Every row gives one point. Each copy is the shape, with its points in the same order, stretched, turned, moved and blurred by noise. Some copies are also mirrored. Which?
In the rows, 128 means zero.

Shape:
[[165 102]
 [ 89 115]
 [102 138]
 [115 159]
 [137 108]]
Copy 1, 5 rows:
[[176 142]
 [ 96  94]
 [ 94 128]
 [ 93 151]
 [149 127]]
Copy 1 is: only turned
Copy 2 (5 x 2):
[[101 137]
 [168 105]
 [173 125]
 [170 151]
 [125 118]]
Copy 2 is: mirrored
Copy 3:
[[164 131]
 [132  79]
 [107 103]
 [ 86 124]
 [152 118]]
Copy 3 is: only turned

Shape, 8 rows:
[[130  70 125]
 [ 96  93 134]
 [ 96 160 144]
 [127 129 138]
 [144 153 166]
 [114 117 136]
 [136  97 118]
 [138 168 102]]
Copy 1:
[[118 176 151]
 [108 129 160]
 [110  74 111]
 [124 118 109]
 [152 102  92]
 [118 125 134]
 [116 166 133]
 [109 134  71]]
Copy 1 is: mirrored
Copy 2 (8 x 3):
[[119  75  66]
 [ 87 104  85]
 [ 88 150 154]
 [117 113 126]
 [117 101 171]
 [103 112 111]
 [134  98  84]
 [158 164 135]]
Copy 2 is: only turned
Copy 3, 8 rows:
[[136  76  98]
 [122  84 138]
 [112 147 175]
 [129 129 136]
 [154 158 155]
 [126 114 140]
 [126 103 100]
 [ 94 169 118]]
Copy 3 is: only turned

Shape:
[[111 110 125]
 [ 95 109 111]
 [160 166 122]
 [111 147 146]
 [148 118 159]
 [112 189 124]
 [113 163 102]
 [153 145 141]]
Copy 1 (8 x 3):
[[ 99 131 128]
 [ 81 114 129]
 [146 115 170]
 [ 97 136 162]
 [140 168 129]
 [ 95  97 198]
 [ 95  87 174]
 [140 140 152]]
Copy 1 is: mirrored
Copy 2, 8 rows:
[[112 115 106]
 [119 104  92]
 [169 135 162]
 [123 107 146]
 [109 146 146]
 [174  82 165]
 [169  98 133]
 [143 133 155]]
Copy 2 is: mirrored
Copy 3, 8 rows:
[[148 122 164]
 [166 123 173]
 [108 154 102]
 [113 153 149]
 [106 118 141]
 [105 188 122]
 [137 165 134]
 [102 138 121]]
Copy 3 is: mirrored

Shape (10 x 4):
[[130 110  89 138]
 [141 164 157 160]
 [125 120 126 132]
 [132 148  90 140]
 [164 127 152  82]
 [186 122 154  91]
 [164 141 134  93]
 [121 144 124 130]
 [148 108 118 156]
 [123 126  98  83]]
Copy 1:
[[140 144 119 163]
 [103  94 135  76]
 [124 125 145 136]
 [148 136 105 119]
 [158  67 167 117]
 [162  51 155 121]
 [165  73 143 108]
 [131 129 138 115]
 [113 110 119 155]
 [178 136 148 146]]
Copy 1 is: mirrored
Copy 2:
[[ 99 165 108 134]
 [128  92 113  85]
 [113 133 132 128]
 [107 167 106 100]
 [185 132 136 150]
 [199 125 113 153]
 [175 145 122 132]
 [114 138 135 108]
 [114 125  95 133]
 [131 185 149 141]]
Copy 2 is: mirrored
Copy 3:
[[138 158  93 115]
 [131  99 144 157]
 [126 142 131 121]
 [122 126  83 124]
 [132  93 193  91]
 [157  79 196  96]
 [133  89 163  99]
 [112 129 125 126]
 [164 140 121 136]
 [ 98 140 123  83]]
Copy 3 is: mirrored

Shape:
[[153 122  82 150]
 [ 79 120 111 124]
 [164 138  87 168]
 [107 144 102 118]
 [106 122 106 145]
 [156  79 135  93]
 [109 104 160  99]]
Copy 1, 7 rows:
[[164 148  99 110]
 [123 148 115 179]
 [150 141  90  96]
 [121 159 127 147]
 [123 143 106 155]
 [186  99 157 146]
 [136 108 151 166]]
Copy 1 is: mirrored
Copy 2, 7 rows:
[[119 120 126 182]
 [107 169  97 125]
 [140 132 141 188]
 [126 138 109 135]
 [113 162 115 145]
 [ 73 108 151 141]
 [ 95 158 135 101]]
Copy 2 is: only turned
Copy 3 (7 x 4):
[[161 167  99 120]
 [138 111 124 162]
 [165 182 119 113]
 [129 140 124 164]
 [146 125 123 142]
 [102 122 104 100]
 [ 98  91 150 136]]
Copy 3 is: only turned
Copy 4 (7 x 4):
[[156 117  70 138]
 [151 146 122  85]
 [136 118  53 140]
 [143 164 110 117]
 [145 134 101 100]
 [174  76 143 149]
 [141 111 163 120]]
Copy 4 is: only turned

Shape (10 x 6):
[[163 158 177 129 169 143]
 [163 162 161 138 118 161]
 [110  99 172 154 151 172]
 [135  87 121 121 125 104]
 [116 145 110 173 126 109]
 [108 138 131 131 139 121]
 [149 115 164 108 146 120]
 [157 129 131 104 130  90]
 [167 125 101 136 143 146]
 [144 105 137  96 175 139]]
Copy 1, 10 rows:
[[137 133  98  58 136 134]
 [133 128  98  88  91 148]
 [103 100 113 103 105  77]
 [155  92 169 132 127 114]
 [172 147 129 151 105  85]
 [136 142 130 140 130 111]
 [128 107 144  88 134 134]
 [164 113 158 106 142 149]
 [175  90  95 114 129 118]
 [136  90 115  95 164 125]]
Copy 1 is: mirrored
Copy 2, 10 rows:
[[ 95 141 134  77  99 152]
 [ 90 123 102  95 122 135]
 [127  86 111 118  79 164]
 [166 145 141 129 121 123]
 [142  87 133  92 193 113]
 [127  99 143 125 145 134]
 [126 149 143 116  89 137]
 [138 160 153 115 134 113]
 [143 166 117  88 137 152]
 [135 168 144 122  78 171]]
Copy 2 is: mirrored
Copy 3, 10 rows:
[[ 83 166 136  95 167  59]
 [ 70 176 102  97 146  99]
 [117 188 164  91 107 108]
 [177 113 147  99 146 140]
 [142 126  81 169 127 144]
 [120 121 126 138 130 120]
 [126 136 159  80 157  84]
 [142 101 126 103 168 103]
 [130 145 118 125 175 148]
 [131 131 184  91 168 104]]
Copy 3 is: only turned

Shape (12 x 6):
[[124 146 104 160  76 145]
 [150  89  88 101 157 131]
 [113 114 129  98 120 123]
 [125 115 150 135 119 102]
 [112 101  96 140 120 166]
 [111 189 121 140 155  64]
 [170 113 105 144 142 148]
 [131 159 159 150 121 134]
 [104 149 147 101 127 145]
 [167 163  94 158 138 108]
 [ 94 112 135 125 128 103]
 [116 104  87 120 150 151]]
Copy 1, 12 rows:
[[114 109 137 205  83  88]
 [116 116  86  75 137 139]
 [123 110 143 103  99 119]
 [132 131 144 144  83 148]
 [108  57 118 147 119 113]
 [ 99 198 182 145 120 159]
 [140 130  85 145 145 129]
 [152 141 169 187 126 118]
 [139 114 183 130 133  99]
 [124 190 112 173 126 135]
 [109 109 158 118  87 147]
 [104  80 116 106 143 127]]
Copy 1 is: mirrored
Copy 2 (12 x 6):
[[127 126  78 121 101 107]
 [171  82 157 113 149 104]
 [118 105 146 115 118 131]
 [114 151 140 102 132 123]
 [128  77  95 113 142  91]
 [123 171 194 174 108  82]
 [172 119 119 123 154 113]
 [113 160 123 142 134 140]
 [101 114 143 146 124 144]
 [176 156 141 151 122  94]
 [101 123 149 114 126 100]
 [141  73 133 132 148  86]]
Copy 2 is: mirrored

Shape, 14 rows:
[[ 97 138  88 111 109 123 109 121]
 [140 136 115 150 131 113 113 107]
 [153 163 148 139 137  92 134 159]
 [162 131 153 146 147 117 109 161]
 [149 132 171 140 135 122 134 125]
 [151 106 146  85 148 125 165 114]
 [126  94  79 115  73 117 135  94]
 [131  94 105  95  60 116 163  84]
 [130 160 111 156 122 155 129 123]
 [131 151 153 138 142 136 159 147]
 [ 75 123 108 116  85 132 144  71]
 [144 149 142 151 136 156 154 136]
 [134 172 129 130  85 166 101 114]
 [169 148 151 112 155 116 175 107]]
Copy 1, 14 rows:
[[160 130  89 167 135 120 141 163]
 [143 152 127 144 125 125  90 130]
 [ 93 170 178 135 142 112 131 122]
 [104 132 178 123 127 118 114 128]
 [ 93 139 157  91 121 129 119 107]
 [132 143 125  79 143  93 142  78]
 [195 140  78 183 123 133 122 114]
 [179 150  83 158 112 143 148  84]
 [149 145 120 104 142 146 115 152]
 [100 139 150  85 158 130 147 114]
 [143 124  47 142 126 150 133 131]
 [132 143 139  78 155 140 129 119]
 [151 139 115 107  89 156 136 181]
 [117 184 150  67 146  94 128  83]]
Copy 1 is: only turned
Copy 2 (14 x 8):
[[122 140  83 120 108 148 146 136]
 [156 118 122 132 120 143 116 115]
 [168 120 116 168 117  69 118 111]
 [165 104 153 140 118  92 111 138]
 [153 116 157 151 111 112 134 109]
 [ 93 141 138 100 112 103 155  78]
 [139 109 100  67  97 178 171  94]
 [134 112 112  68  76 164 199  70]
 [125  80 122 164 119 133 110 129]
 [123 104 129 169 130  90 132 112]
 [121 144 104 123 108 188 188  97]
 [119  78 141 167 129 105 118 111]
 [122  84 121 161  73 137 123 143]
 [106 125 138 145 109  89 120  62]]
Copy 2 is: mirrored
Copy 3, 14 rows:
[[116 138 103 119 108 140 111  84]
 [137 141 114 132 131 133 120 127]
 [118 119 111 100 128 144 190 154]
 [139 123 125  88 110 146 157 181]
 [137 128 152 125 116 132 160 155]
 [160 146 154 144 124 184 167 121]
 [144 170  92 180  93 153 106  80]
 [142 183 111 187  89 154 140  72]
 [ 90 131 119 130 120 128 111 148]
 [ 91 113 141 129 127 146 163 150]
 [121 142 133 174 115 123  98  54]
 [ 96 120 134 141 116 147 138 154]
 [ 84 173 136 110 108  99 109 133]
 [134 142 146 150 150 171 180 144]]
Copy 3 is: only turned
Copy 4 (14 x 8):
[[ 80 161 116 119 107 161 117 113]
 [109 128  95 155 138 150 118  97]
 [117 131 136 158 140  70 149 114]
 [105  93 116 147 130 113 165 130]
 [139 108 144 133 119 127 135 104]
 [155 129 159  84 119 106 113 139]
 [125 163  84 130  83 171 101 130]
 [157 165 118 115  69 148  89 123]
 [121 147 124 141 138 175 164 107]
 [138 139 169 125 137 120 162 126]
 [122 162 157 106  90 202  82  98]
 [148 142 147 133 146 150 169 128]
 [111 144 121 127 103 170 177  73]
 [168 148 145 109 145  80 132 112]]
Copy 4 is: mirrored

Shape, 11 rows:
[[162 138 157 157 100 156  76 136]
 [119 108  94 138 154 126 125 121]
 [126 118 112 162 115 125 169 132]
 [128 119 132 128 148  99 165  90]
 [134 150 100  87 146  98 164 159]
 [138 197 143 171 103 162  88 111]
 [141 161 119 152  79 174  87  99]
 [119 140 127 185 129 152  78 131]
 [ 84 119 131  92 146 111 174 148]
 [105 130 119  81 111 100 137 145]
 [141 136 131 136 140 176 153 105]]
Copy 1:
[[160 113 155  95 154  90 136 131]
 [129  88 113 149  95 103  97 136]
 [124 111 137 150 149 150 104 135]
 [109 125 142 159 134 113 121 169]
 [ 78 125 101 140 134 106 106 118]
 [187 155 165 131 177  92 103 113]
 [176 131 165 145 169 105 123  95]
 [188 107 146 111 117 105  88 129]
 [102 128  75 135 111 136 130 137]
 [100 141 113 126 125 124 142 110]
 [142  98 103 153 154 110 119 149]]
Copy 1 is: mirrored
Copy 2:
[[177 125 151 130 148 156 170 118]
 [102 125 135 159 153 134 141 129]
 [100 147 143 143 107 145 145 140]
 [116 135 109 152 109 116 132 163]
 [139 101 117 137 114 149  85 112]
 [180 168 162 163 127 134 161 122]
 [172 186 132 154 137 156 167 114]
 [129 138 185 163 152 126 177 116]
 [107 133 125 110 115 126  91 141]
 [138 124 104 111 117 133 107 108]
 [146 170 136 153 134 148 133 176]]
Copy 2 is: only turned
Copy 3:
[[138 159  76 147 100 161 133 167]
 [131 161 159 117 138 115 119 119]
 [138 147 136 150 167 152 130 131]
 [114 138 156 117 182 124 165 133]
 [ 82  98 189 176 129 103 157 127]
 [100 166  50 116 159 161 123 152]
 [123 165  55 103 133 174 117 118]
 [133 200  86 120 131 136  95 146]
 [107  84 182 172 144  71 166 109]
 [109 101 156 180 115  99 173 101]
 [126 116 131 100 155 133 121 140]]
Copy 3 is: mirrored

Shape (12 x 9):
[[150 146 111 115 157 125 148 176  91]
 [119 123 131  90 163 152  95 135 169]
 [105 111 117 157 101 168 150 117 152]
 [153 132  97 105  96 154 149 112  91]
 [121 120  86  92  87 163 155 134  85]
 [158 176  97 107 160  87 123 149 121]
 [ 69 113 155 123 139 138 107 116 141]
 [ 97 122 171 118 120 149 164 112 131]
 [136 152  96 117 150  91 125 160 119]
 [110  84 173 127 113 131 120 128 147]
 [102 113 158 156 125 164 108 107 128]
 [138 166 102  90  90 158 120 160 116]]
Copy 1:
[[113 130  81 100 116 123 139 130  86]
 [118 112 156 140  85  95 114 147 131]
 [154 116 215 114 135 128 136  83 152]
 [121 105 133  81 169 130 113  97 132]
 [156 112 144  79 179 118  99  95 134]
 [116  96  80 139 118 120 150 136 110]
 [157 135 180 144 125 125 125 139 175]
 [151 119 191 112 159 119 150 145 162]
 [129 104  87 144 117 116 141 121 110]
 [130 136 198 144 140 115 117 143 141]
 [132 141 187 113 124 146 119 114 160]
 [136  82 145 100 131 138  83 121  89]]
Copy 1 is: only turned
Copy 2 (12 x 9):
[[ 90 129 106  89 141 122 136 148 177]
 [112 133 115 118 100 187 122 120 118]
 [146 163 120 155 142 126 103  80 121]
 [ 86  98 120 136 170 108 101  84 143]
 [ 77 116  88 141 154  94  91  84 157]
 [108 105 121 120 150 151 159 175 161]
 [128 160 121 136 101 140 117 125  88]
 [103 167 110 125 145 118 124  92  94]
 [110 124 115 132 133 138 145 174 164]
 [106 178 141 151 100 132 114 100  95]
 [144 153 147 134 116 128 108  97  96]
 [107  94  97 146 121 122 151  92 156]]
Copy 2 is: mirrored
Copy 3, 12 rows:
[[137 100 156 126  79 129 149 121  96]
 [123 166 152 119 188 122 128  90 100]
 [118 123  73  97 144  93  91 124 157]
 [109  87 163 100  85  86  99 162 106]
 [120  64 173  88 121 102  87 143 102]
 [150 152 173 120  78 149 123 138  78]
 [172 152 110 141 181 106 106 119 148]
 [153 114 109 138 138  99  97 114 189]
 [156 132 147 117  98 148 128 138  95]
 [116 124 101 151 170 109 143 129 170]
 [143 138  87 132 140  81 128 131 151]
 [134 117 193  53 127 112 119 145 103]]
Copy 3 is: only turned
